Each row is a point. Each copy is the shape, with its points in the same order, stretched, turned, moved and blurred by noise. Is it also mirrored, or only turned?

Shape:
[[-14 -18 -50]
 [-27  34  14]
 [-43  38   0]
 [ 61  14  15]
 [ 31 -41  17]
 [-45   8 -18]
 [ 26  40  -2]]
Copy 1 (7 x 3):
[[ 29   9 -33]
 [  0  17  49]
 [  9  25  41]
 [-64 -28 -10]
 [-14 -54  -5]
 [ 35  27  13]
 [-35  14   4]]
Copy 1 is: mirrored
Copy 2 (7 x 3):
[[ 13  -6 -32]
 [ 20 -13  52]
 [ 40 -25  57]
 [-19  75   0]
 [-48  29 -27]
 [ 30 -27  20]
 [ 17  42  32]]
Copy 2 is: mirrored

Shape (12 x 6):
[[-35 -11   3 -14   4  70]
 [ 49  15  -9   5 -27 -12]
 [ 59  70 -36 -17 -32 -24]
 [-33  26  41  25  14  37]
 [-42 -25  -1  10   6  26]
 [-27   9  17  23  17  60]
 [ -5  63 -27 -27   0 -37]
 [ 36   9 -19  18 -25  -9]
 [ 43  19 -59 -19   3  -4]
 [-10   8  -6   3  52  25]
 [-31   0   9  44  -3  57]
 [  8  -3  10 -32  16  15]]
Copy 1:
[[ -2 -11  12 -16 -78  45]
 [ 28  22 -15 -17  -7 -37]
 [ 14  28  -9 -42 -16 -93]
 [-29   1  14  52 -67  11]
 [-26  -4  -1  -4 -43  55]
 [-15  -7  -5  28 -79  28]
 [-43   7   8 -32 -16 -62]
 [ 15  23 -28 -19 -10 -22]
 [ 14 -10 -40 -62 -20 -38]
 [-19 -43 -20   9 -50   6]
 [-18  12 -17  31 -77  45]
 [ 14 -25  12 -25 -27  -6]]
Copy 1 is: mirrored
Copy 2:
[[-51  17  60 -31 -33  -1]
 [ 26 -12 -29  12  -4  29]
 [ 17  17 -68 -12  39  75]
 [-69  -4  47   8  26  -4]
 [-42  11  31 -15 -30 -40]
 [-63  16  65   8  -7  -5]
 [-15  37 -41 -52  48  25]
 [ 19   6 -32  19   1  20]
 [ 43  46 -27 -26  -4  38]
 [-16  28  49 -18  25   3]
 [-70  22  49  22 -24 -16]
 [  8 -19  23 -34   2   4]]
Copy 2 is: mirrored
Copy 3, 12 rows:
[[-31 -31 -15 -24  35  56]
 [ 14  51  -5  34   4  -7]
 [ -3 112 -29  28   3  -2]
 [ -4 -21 -34 -55 -12   8]
 [-44 -40  -7  -3  15  13]
 [-10 -34 -43 -33  13  28]
 [-58  80 -21  -9   4 -20]
 [  2  36 -13  40   3  -7]
 [-29  62 -28  47  55  -4]
 [-28  -9 -37 -23  52 -14]
 [-10 -42 -43 -12  -8  30]
 [-16  15  12 -15  46   5]]
Copy 3 is: mirrored
Copy 4:
[[ -7  11  -3 -11  42  65]
 [ 50  -8 -20  19 -28 -14]
 [ 59  42 -36  36 -37 -23]
 [-26  19  45  18  10  48]
 [-20   1  -3 -14  37  24]
 [-21   2  18  19  29  54]
 [ 17  74   3   7   1 -25]
 [ 31 -11 -30  27 -14 -18]
 [ 58  27 -49  20  25 -24]
 [ 10  24  18  19  58  14]
 [-36  -6  -6  24  29  54]
 [ 44  17  15 -13  18  12]]
Copy 4 is: only turned

Shape, 11 rows:
[[-45 -17 -30  -1  13  43   9 -16]
 [ -7 -15 -14  -9  32 -17  19  27]
 [  1  18 -33  34 -12  11  28 -40]
 [ 31 -21 -26  10 -18 -10 -21  53]
 [-35 -39   4 -48  58 -13  22  35]
 [ 15 -21 -38 -13 -33 -43 -34 -32]
 [-36 -22  31 -23   8  20   6 -18]
 [  3  42 -13 -36  56  18 -60 -11]
 [  2 -13  37  35  46 -22 -40 -34]
 [-61  45 -26  32  -2  16  22  45]
 [  6 -18  -1  30  25 -46  -1 -18]]
Copy 1:
[[-31 -27 -37 -20  12  -5   8 -52]
 [ 21 -17 -33  24 -17 -10  -1  19]
 [ -7 -11  19  15  42  -8  19 -54]
 [ 38 -42   4   6 -13  51 -28  -1]
 [ 18 -14 -71   6 -34 -19  -4  49]
 [ 51  -7  -5 -28 -17  -6 -16 -48]
 [-26   6 -22 -38  15 -25  -2  -2]
 [-12  20 -31  27  34  -3 -77  -9]
 [-12  -5  27  22  13 -65 -39  16]
 [-46 -19  -4  31 -13  58   9 -38]
 [ 23  -9  11  36 -11 -43  -9   3]]
Copy 1 is: only turned
Copy 2, 11 rows:
[[-37 -50  49  -4  26  20   5  33]
 [ 29 -10  38 -44  -7  -5  -3  34]
 [-34 -59 -22 -16  23 -22 -25  21]
 [ 69  10  12  26   7 -14 -60  16]
 [ 34 -12  86 -58 -19  20  32  24]
 [-19 -31   6  12 -31 -36 -87 -22]
 [-20 -38  35   9 -20  23  40  -5]
 [-64  76  45 -33 -30  28   8  -5]
 [-33  33  17  10 -41 -75  46  -3]
 [ 22 -38  -6 -25 -23  40  -1 105]
 [  3  -9  13 -25 -28 -73  -8  13]]
Copy 2 is: only turned
Copy 3, 11 rows:
[[-38  14   1  22 -54  52   0  -8]
 [-35 -13  16  -7  -4  -6  27  27]
 [-19  32 -27  53   8  54   6   6]
 [ 14 -44 -25  21  12 -30  37 -11]
 [-51 -11  57 -30 -36 -18  28  31]
 [-37  18 -14  57  49 -18  30 -59]
 [  6  48  31   0 -37  15  -9  -6]
 [-59 -39 -11 -12  17  11 -58 -30]
 [ 24   1  31 -34  40  26  -1 -38]
 [-28  32 -78  -5 -32  27  30  48]
 [ -8   1  24   3  44  12  38  -4]]
Copy 3 is: mirrored
Copy 4:
[[ -7 -42 -32 -13  14 -17 -33 -31]
 [ 14 -23  36  -6  15  -4 -52  21]
 [-24   3 -42 -49  39  18  -7   1]
 [ 27   3  26 -50 -46  38 -26  -7]
 [ 30 -57  58  34  18 -35 -55  16]
 [ 23   7  26 -92  13  -4  19 -25]
 [ -6 -46  26  19  29  -3   5 -35]
 [ 76  44  -9  32  21 -32 -15 -44]
 [ 15   8  65   4  67  31 -28 -67]
 [-56  23 -15   2 -24 -30 -60  19]
 [  2   1  56 -35  53  20 -38  -8]]
Copy 4 is: mirrored
